Rows are points. Each copy is the shape, with its points in the same order, stretched, turned, moved and blurred by noise. Say if it was mirrored as well.

Shape, 6 rows:
[[-30  38  24]
 [-43  14  20]
 [ 32  -3  -1]
 [ 22 -10   5]
 [ 23  -5 -31]
 [ 28 -29 -24]]
Copy 1, 6 rows:
[[-26  18  55]
 [-13  -6  60]
 [ 19  23 -18]
 [ 22  16  -8]
 [ -1   2 -34]
 [ 27  -4 -40]]
Copy 1 is: only turned
Copy 2, 6 rows:
[[-15  -6  35]
 [-29 -17   9]
 [ 24  -3 -17]
 [ 18 -13 -21]
 [  4  23 -31]
 [  9   3 -53]]
Copy 2 is: only turned

Shape (11 x 6):
[[-14  48  -7  30 -29  10]
 [-31  -3 -36  42   6  26]
 [ 17  11  24  18  -9 -28]
 [  7  10 -15 -17  33  21]
 [ -4 -23  30  -4  36   2]
 [-14  40  30   5  16  27]
 [ 13  43  31   5   9 -25]
 [ 24 -20 -38  40 -32  -9]
 [-39   3  -2 -33 -27  -1]
 [ 37  -9  -1 -10  15 -34]
 [  3 -14 -30   8  19 -12]]
Copy 1:
[[  7  31 -43  47   0 -24]
 [-29  58 -36  -6  30 -21]
 [ 32  14   8  -1 -15 -33]
 [  8 -15 -10 -14  34   7]
 [ 15  14  35 -30  19  17]
 [ 17  22  -4  29  27  24]
 [ 47  -3  16  23   2 -21]
 [  3  27 -44 -21 -16 -56]
 [-29  -6   4  10  -9  17]
 [ 38 -28  11 -29  -9 -39]
 [ -3   2  -6 -31  16 -37]]
Copy 1 is: mirrored
Copy 2 (11 x 6):
[[-48  11  39 -28 -24  32]
 [-54 -28   0  38  -4  34]
 [-23  10  11  -9 -18 -47]
 [ 21  -5 -12  19  22  19]
 [ 11 -42 -25  19  12 -27]
 [-10 -26  23 -30  10  29]
 [-13  20  15 -39   2 -27]
 [-44  18  13  46 -33 -33]
 [ 10  -4 -15  -9 -44  27]
 [ 14  29 -19  20   2 -60]
 [-12   6 -26  41   4 -16]]
Copy 2 is: only turned

Shape (15 x 9):
[[  0   1  -5  12   1  -1  12  19  -6]
 [  0  -3   4  -1  -3 -10  13  11   6]
 [-13   3   4   2  -4  -3   4  -2  -7]
 [  2 -11   4  13  -3  17  -1  17   7]
 [ -2 -19   6   7  48 -10  -5  17  -7]
 [  5   1   1  -5  -7  19   1  14  -6]
 [  2  -5  -8   7  -9   3  -9   0  -1]
 [ -9 -13  -9  -4  -6  24  -5  -4  -1]
 [  3   3  -3   9  12  13   8   5  -2]
 [  1 -26  -6   7   5  -4  -4 -30  -4]
 [ -2  -3  -9   2  -9  -3   1   4  21]
 [  0  -2  -1   5  -8 -10  -7  -2  30]
 [  3  -1  -6 -13  -3  -4  -2 -12   2]
 [  3   2  16   4  -8 -10  -6  13  25]
 [  3  -2  -7  13  -6  -6  16  10   1]]
Copy 1, 15 rows:
[[ -7  -6  -9 -10  -3  -1   0  15 -17]
 [-15   6   1   2 -10   0  -9  12 -12]
 [ -5  -5   2  -5  -3   3  -9  -3  -7]
 [  0  -7 -25  16   0 -10   2   8 -17]
 [-20  12 -21  -7  38  -1  21   0 -22]
 [  9 -12  -8   1   4 -19 -15  14  -3]
 [  4  -4 -12   2  -9  -9   7  -7  -6]
 [  4   0 -24   2  -6 -10 -11  -8   5]
 [ -2  -9 -13   0   6   0   6   8   6]
 [-22   1 -14  12  -8  -6  12 -31  14]
 [ -3  15 -12   9 -19   5   8   2  -7]
 [  0  19  -8  23 -19   9  17  -5  -8]
 [ -3   5   7   3  -9  -7   0  -7  14]
 [  1  11  -2  27  -6   2   6   8 -23]
 [-13  -5  -4  -4 -18   0   2  12 -11]]
Copy 1 is: only turned
Copy 2 (15 x 9):
[[-15  -1   4   0  -7   3  26  10   4]
 [  5  -7   6  -2 -18   7  18  -1  15]
 [  3   3   2 -12   3  -7   8   7  10]
 [-17   1  13   7 -19 -15   9  11   0]
 [ -7   4  17  60   4   6  31 -27  15]
 [-12   9   2  -3  -8   2  -2  23   1]
 [-17   1  13 -11  -7  -4  -2   0  -6]
 [-22   6  -5  -7  -4 -18 -19  13   3]
 [-11  -7  -8  10  -1  -1  11   6  -3]
 [ -9 -23  16   3   9  -8 -18 -22   7]
 [ -5  -3   2 -12 -29  -5   6  -8   0]
 [  5  -4  11  -7 -33  -8   6 -21  -6]
 [  3  -4  -1  -5  -6   9 -12  -8   4]
 [ 14   5  20   1 -34  -8  18 -13   1]
 [-14 -14   5  -7 -14   7  21   6   6]]
Copy 2 is: mirrored
Copy 3 (15 x 9):
[[-22   5   9  16 -10   8  14  -3  15]
 [-12  -7 -12  15   0   8  14  -5   3]
 [ -1 -10  10   0  -5  22   3  -5   4]
 [ -1  28   6  20  -2  -5   7   4  -4]
 [-11  -7  38  15  -8  12  35   7 -43]
 [-13  18  17   9   9  -6  -1  11  12]
 [  5   1   9   3 -11 -12  -4  -5   0]
 [ 22  10  27   0  11  -9  -2   2  11]
 [-10  13  18  -1   3   4  18  -7   5]
 [ 36 -16  10 -23 -13  -5  14  -2 -17]
 [  4  -2 -13  16   0 -10   2 -24   4]
 [  9  -3 -27  15  -5 -10  -1 -29 -15]
 [  8 -19   3  -8   7  -9   1 -10  -1]
 [ -9   5 -30  26  -4   2  -2 -15 -24]
 [-15  -1  -6  11 -12   3  15  -9  18]]
Copy 3 is: mirrored
